Every row gives one point. Each table stands for the endless flat space through its points: a line for two points, a plane for three, and so on. The two share one point or none. Which?

First (2 x 3):
[[-1.4  0.4  1.9]
 [-3.8  2.8 -1.7]]
Second:
[[ 0.1  2.8  0.1]
 [-0.6  2.2  0.4]]
They share: [-2.0  1.0  1.0]

First:
[[ 0.2 -2.3 -0.1 -5.2 -3.4  1.9]
 [ 1.2 -1.3  3.4 -1.2  0.6 -0.1]]
Second (3 x 6):
[[-2.1  0.8  2.5 -6.0  0.0  1.1]
 [ 2.5 -2.9  0.7 -2.0 -2.4  0.9]
 [-1.9  2.4  2.9 -6.0  1.2  0.7]]
They share: [ 0.6 -1.9  1.3 -3.6 -1.8  1.1]

First (2 x 9):
[[-3.3  3.9 -3.5  2.2  3.5 -2.6 -2.3 -1.9 -1.2]
 [-2.9  3.1 -2.3  3.0  3.5 -3.8 -1.1 -1.7  0.0]]
Second (3 x 9):
[[-4.7  6.0 -3.4  3.5  5.7 -4.7 -3.3 -2.9 -4.8]
 [-5.3  1.2 -6.4 -2.5  1.5 -1.7 -1.5  0.1  0.6]
 [-2.9  2.0 -4.8  0.7  1.5 -1.3  0.1  0.1  2.6]]
They share: no point

First (3 x 12):
[[-3.2 -4.1  1.6  1.4 -0.2  3.1  5.3  2.5 -2.9  2.4 -5.7  0.3]
 [-3.3 -3.4  1.9  1.4 -0.7  3.3  4.3  2.2 -2.8  1.6 -4.8 -0.1]
 [-4.4 -1.3  1.8  2.3 -2.0  3.5  1.4  1.1 -3.3 -1.2 -3.0 -0.6]]
Second (2 x 12):
[[-5.5 -0.8  2.8  0.8 -0.8  4.2  0.5 -0.2 -1.5 -0.1 -2.9  0.1]
 [-3.1 -2.8  1.6  3.2 -3.2  2.2  2.5  3.8 -3.5  1.1 -4.5 -1.5]]
They share: no point

First (3 x 20):
[[ 3.3 -3.2  2.1 -0.4 -5.7 -2.6 -5.5  3.3  0.5  0.9 -0.7  0.2  5.7 -2.5
   2.0 -0.7  2.3 -1.8 -2.8  1.2]
 [-0.3 -4.4  5.3  0.6  0.9 -3.4 -2.1 -1.5 -1.9  4.9  3.3 -1.4  0.5  2.9
  -2.8 -1.3 -2.1 -4.4 -4.2 -2.2]
 [ 3.2 -3.6  3.9  2.5 -1.3 -0.3 -6.2 -1.6  3.0  1.5 -0.1  0.4  0.3  2.6
  -2.9  0.2  1.2 -5.6 -6.2 -1.4]]
Second:
[[ 0.1 -2.7  3.1  0.5 -2.3 -2.9 -3.8  1.3 -0.9  1.7  0.4  0.2  2.6 -1.6
   0.7 -0.8  0.6 -2.4 -3.4 -1.6]
 [ 1.5 -3.7  2.9 -0.3 -1.3 -2.1 -3.2 -0.1 -1.1  3.1  1.6 -0.4  2.6  0.4
  -1.1 -2.0 -0.8 -4.0 -5.2 -0.6]]
They share: no point

First:
[[-0.6 -3.0 -4.2 -1.2 -2.1 -0.4 -1.4  3.8 -2.0  1.7 -3.9  2.3  1.9  2.1
  -0.8 -0.8 -0.9  0.6 -0.3 -3.9 -3.8  2.4  0.4  1.3]
 [ 1.0 -3.8 -0.2 -3.6  0.7 -1.6 -4.2  3.8 -1.6  4.1 -2.3 -0.9  1.1  0.9
   2.8 -0.8  2.3 -2.2  3.7 -3.1 -1.0  3.6  1.2 -1.9]]
Second (2 x 24):
[[ 1.0 -2.0 -4.5 -2.4 -2.7 -3.0 -0.7  6.2 -2.5  5.5 -4.1 -2.2  2.8  0.0
   0.7 -4.0 -1.5  0.2  0.4 -2.3  0.5  2.6 -1.6 -3.2]
 [ 0.6 -2.6 -2.5 -2.6 -1.1 -2.2 -2.1  4.8 -2.5  3.9 -2.7 -0.8  1.4  1.0
   1.5 -2.4  0.3 -1.4  1.4 -2.7 -0.5  3.4  0.0 -2.0]]
They share: no point

First:
[[ 0.5  2.7  4.8 -0.2  4.9 -5.8  0.9 -6.2 -3.9 -3.8  3.0 -2.6  1.3  2.0
   0.2  4.2 -1.1  4.2 -2.7 -0.8 -4.1  0.0  4.4 -1.5]
 [ 2.8  3.3  5.9  4.0  2.2 -4.6 -0.5 -5.5 -3.5 -1.1  1.4 -0.9  2.0  2.0
   0.9  4.5 -4.5  4.1  0.3  0.4 -3.3  0.3  3.8  1.8]
 [ 3.7  4.2  7.0  3.8  0.1 -7.3 -3.2 -6.5 -7.2 -1.0 -2.3  0.9  4.3 -1.2
   3.7  6.1 -6.8  4.6  1.6 -0.9 -2.9 -2.5  6.0  2.4]
 [ 1.2  1.5  4.1  0.5  3.8 -5.5 -0.1 -5.2 -4.2 -2.8  2.3 -2.3  1.1  2.1
  -0.3  3.3 -1.7  3.1 -2.1 -0.3 -3.4 -0.6  4.0 -1.2]]
Second, 2 rows:
[[ 3.1  0.7  3.9  3.0  2.1 -4.4 -1.2 -3.3 -3.6  0.0  1.8 -1.6  0.4  3.1
  -1.4  1.3 -3.5  1.4 -0.4  1.2 -3.5  0.7  2.0  1.2]
 [ 0.3  0.3  3.1  3.0  4.1 -1.6  2.0 -5.3 -0.4 -3.6  4.6 -3.2  0.4  4.3
  -1.4  4.9 -0.7  4.2 -2.0  0.8 -0.3 -1.3  4.4 -2.4]]
They share: [ 2.4  0.6  3.7  3.0  2.6 -3.7 -0.4 -3.8 -2.8 -0.9  2.5 -2.0  0.4  3.4
 -1.4  2.2 -2.8  2.1 -0.8  1.1 -2.7  0.2  2.6  0.3]

First:
[[-3.2  1.6  0.5  1.6  0.0  2.1  3.7 -0.2  3.2 -2.2  2.1 -2.0 -1.6 -1.3
  -0.1  2.1  1.0 -4.2 -1.5 -4.3  4.1  4.7  0.9  2.9]
 [-1.7  0.7 -1.7  0.8 -3.5  2.0  0.4  0.8  6.0 -3.7 -0.3  0.4 -2.2  0.1
  -1.2  2.3  2.0 -0.7  0.9 -5.7  2.5  5.7  4.1  4.3]
 [-3.4  1.7  1.2  1.9  0.9  2.0  4.5 -0.3  2.3 -1.8  2.9 -2.8 -1.5 -1.5
   0.0  1.9  0.8 -5.0 -2.0 -3.8  4.5  4.3  0.2  2.4]]
Second (5 x 24):
[[ 1.6 -2.9  2.0  2.8 -2.4 -1.6  2.4  5.4  4.4 -3.5  4.7 -4.9 -2.8  2.2
  -4.2  1.6  4.8 -2.2  0.3 -7.6  0.6  2.8  4.2  0.2]
 [-0.3  2.5 -1.2  0.4 -3.1 -1.0  0.0  8.9  1.7 -2.3 -0.4 -1.0 -1.8 -2.4
   0.8  1.2 -0.3 -6.3  3.6 -2.4  4.2  8.9  2.2 -0.5]
 [-2.4  0.5  1.2  2.4 -0.3  3.0  2.3 -3.2  1.7 -2.4  3.3 -2.3 -2.4  1.6
  -2.6 -0.2  1.4  0.4 -0.2 -1.5  4.7  2.0  3.5  4.4]
 [ 1.0  2.7  1.2 -2.0 -5.0  0.8  3.6  2.8  3.8  0.5  0.5 -0.7 -2.4  1.8
   1.0  0.8  3.4 -0.4  0.5 -6.4  1.8  3.0  0.6  2.0]
 [-2.6 -0.4  1.2  3.2  0.3  2.5  1.9 -2.2  1.4 -3.3  4.0 -3.0 -2.4  1.4
  -3.4 -0.2  1.4 -0.5  0.1 -1.3  4.9  2.4  4.1  4.0]]
They share: [-0.7 -0.1  0.9  2.2 -1.5  0.8  1.8  1.8  2.6 -2.7  2.9 -2.8 -2.4  0.9
 -2.4  0.7  2.0 -1.7  0.7 -3.5  3.3  3.7  3.5  2.1]
